Each row of a before or after table is a point. One or more steps were done to the points. Then noise was added and the rows were shuffled. The steps act on how far a point lies along the listed directions, d1 being the first. Name the steps. A step turns or swaps two directions, mirrors them in a line or flattens them onto one, adds a multiple of one to another, or multiplies one. Angles are multiples of 10 degrees, from the lower direction toward the higher: turns from -170 to 170, lines from 10 to 170 but not 90. Use the fewest steps. Two steps may share a direction if one is a turn and the other turns, adds or multiplies; they go together, in the order done. Otherwise the lowest direction goes first.

Directions:
(1): [ 7 37]
(2): [37 -7]
Before:
[[ 43  -4]
 [ -6 -25]
 [-15 -10]
 [ 10  24]
 [-16 -21]
 [-35  27]
 [ 23  44]
 [ 60  37]
 [ -6  13]
 [-27  33]
 [-13  -2]
 [-36   7]
 [ 45  -1]]
After:
[[ 2  0]
 [ 0  0]
 [ 0  0]
 [ 2  1]
 [ 1  1]
 [-1 -1]
 [ 2  1]
 [-2 -1]
 [ 1  0]
 [ 1  0]
 [ 0 -1]
 [-1 -1]
 [ 1  1]]
Steps: multiply d1 by 0; multiply d2 by 0

Directions:
(1): [ 31  24 -24]
(2): [-33  29 -14]
(3): [ -8 -26 -37]
Before:
[[ -9  -3   5]
 [ 17  13  -2]
 [-25  -4  -1]
 [ 22  -1 -19]
 [-18   9   8]
 [  9   1 -27]
 [ 32   4  -4]
 [-13  19  11]
 [  6   0   3]
 [  3  -2  -6]
 [  6   4  18]]
After, 11 rows:
[[  9   0  -5]
 [ 27  39 -44]
 [-21  -7  32]
 [ -1   2  28]
 [ 42  33 -51]
 [-47 -14  32]
 [-21 -14  18]
 [  5   7 -11]
 [  9 -15  12]
 [ 60  25 -47]
 [ 47  25 -26]]
Steps: multiply d1 by 3; turn d2 and d3 by -60 degrees

Directions:
(1): [ -8  34  -2 -55  -1  -5]
(2): [-10 -27 -53 -11 -13 -17]
(3): [ 50  13  -3   2 -36 -15]
(4): [  3  40 -37  23  12  25]
Before:
[[ -6  12  -9 -60  -5 -11]
 [ 13  25 -18  38  18  26]
 [ -4   5   6  23  10   9]
 [ -2  11  19 -38   3 -23]
 [-13  -7 -26  10  11   5]
 [ -8 -12  28 -16   5   7]
 [  8   3  14 -33   6  -3]
 [ -8 -34   6   1   3   1]
 [  9  -9  12  17   9  11]
 [-14 -32 -20 -18  11  -6]
 [ 14 -13  -7  18   3  -7]
 [ -2  21   1  14  13  14]
 [  7  -2   2  17  11   2]]
After:
[[ -5  19 -11   5  11   9]
 [ -8 -34   4   0   3   0]
 [ 13 -15 -11  15   3  -9]
 [  4  -2  -8   8  10  -3]
 [-11  -5 -16  18  13   8]
 [  2  16  24 -34   3   1]
 [  0  13  28 -31   4 -20]
 [-10 -12  21 -23   4   5]
 [ -9 -30   1  -2  16   2]
 [ 10   4  19 -29   8  -1]
 [  9  23 -34  25  14  19]
 [  5 -12  -6   3   4   5]
 [ -8   3 -11  11   6   4]]
Steps: flatten d1 and d2 onto the line at 150 degrees

Directions:
(1): [ 29  36  -2 -14 -31  44   7 -32   3]
(2): [ -6  35 -16  25  -8  -5 -37  14 -51]
(3): [ -1  25  14  39  48  24 -13  -3  32]
(4): [ 56 -33 -11   4   0   1 -44   4   9]
Before (14 x 9):
[[-14   1  -6   9   0  -4  -3  22 -29]
 [ 26   6   5 -21 -15  23  -5 -25  18]
 [ -6  20   8  17  10  21  -5   5   6]
 [ 22   4  -4  -7 -26   7  -2   4   0]
 [  2  -2   4  -5 -18 -13  11  -6   1]
 [  9  31  12   5  14  38   9 -24  35]
 [-13  -3   0  -8  -9 -14  11   6 -21]
 [ -1 -11   1 -16 -12 -26   8   1  -6]
 [  7   1   8 -10  -8  13  12 -15  16]
 [ 11  15  12  -9 -11  20   7 -11   7]
 [ 11  11  -7   0   0  20   7 -11  18]
 [  9  -1  -6 -30 -22   4  15 -18  -3]
 [-10 -58  -6  18  23 -60 -19  38  -7]
 [ 19  13   2   2  -2  23 -11 -18  11]]
After (14 x 9):
[[ 13  19  11 -14  -5  29   2 -26  23]
 [ 21   1 -11  -7  -8  16   1  -9  15]
 [ -7   7   8   0 -11  -9  15  -7   4]
 [ 15   6  11 -13 -15  17   5 -10   3]
 [-42 -25   8  37  50 -48  -1  33   6]
 [-12  18   3 -19  -6  13  25 -21   5]
 [-21  10   9  -3   4 -18  18  -1   2]
 [-13   0  -6  10   1  -5  -3  23 -29]
 [ 51 -11  -3 -20 -21  21 -14 -20  18]
 [  0  28   8   8  -7  16  10   1   8]
 [  9  -3   6 -12  -9  12  10 -14  14]
 [ 20 -11  -4   0 -14   9 -21   9  -6]
 [-19   5   2  -4  -5 -10  15   5 -19]
 [ 22   9   1  -2  -3  22 -12 -16  10]]
Steps: swap d3 and d4

Directions:
(1): [-13  39  19   0  -5  19 -31 -20  16  51   0 -40]
(2): [-60 -18  18  17  -8  41 -28   9   3 -24 -13  20]
Before, 8 rows:
[[  0  -3 -10  -4  15  -5  12  15 -12  -7  -1  -2]
 [-33 -47   0  16   9  21   1  26 -15 -49  -2  37]
 [-19  25  12   7  -7  16  -5  -8  20  27  14 -28]
 [-51  -2  23  12   0  18 -18   0   7 -23 -11  18]
 [-46 -22  25  17  -7  25  -5  17  -8 -30  -4  32]
 [  8 -10 -10   3   5  -3   8   2   0   1   5   0]
 [-20  30  30  10 -15  22 -35 -29  28  57   4 -41]
 [-11  -5  15   6  -6  -1  -2   0   1   3   3  -8]]
After:
[[ 54 -35 -21  -1   1 -48  49   5  -8 -27  15  25]
 [ -9 -10  -1   9   2  13  -3   2   3   2   0  -3]
 [-19   5   0   0  10   9  -5   8  -6   3  -6 -10]
 [ 26  35   4 -11   8 -31  11 -21   7  27   6 -23]
 [  4  37  15  -1  11  11 -21 -16   9  57  12 -50]
 [ 18  -8 -16   1  -1 -20  39  11  -1 -18  20   6]
 [  5  -6   6   3  -3 -12   8   1  -3   2   7  -7]
 [ 20  38  17  -6   0 -11   6 -14   2  51  15 -34]]
Steps: turn d1 and d2 by -150 degrees
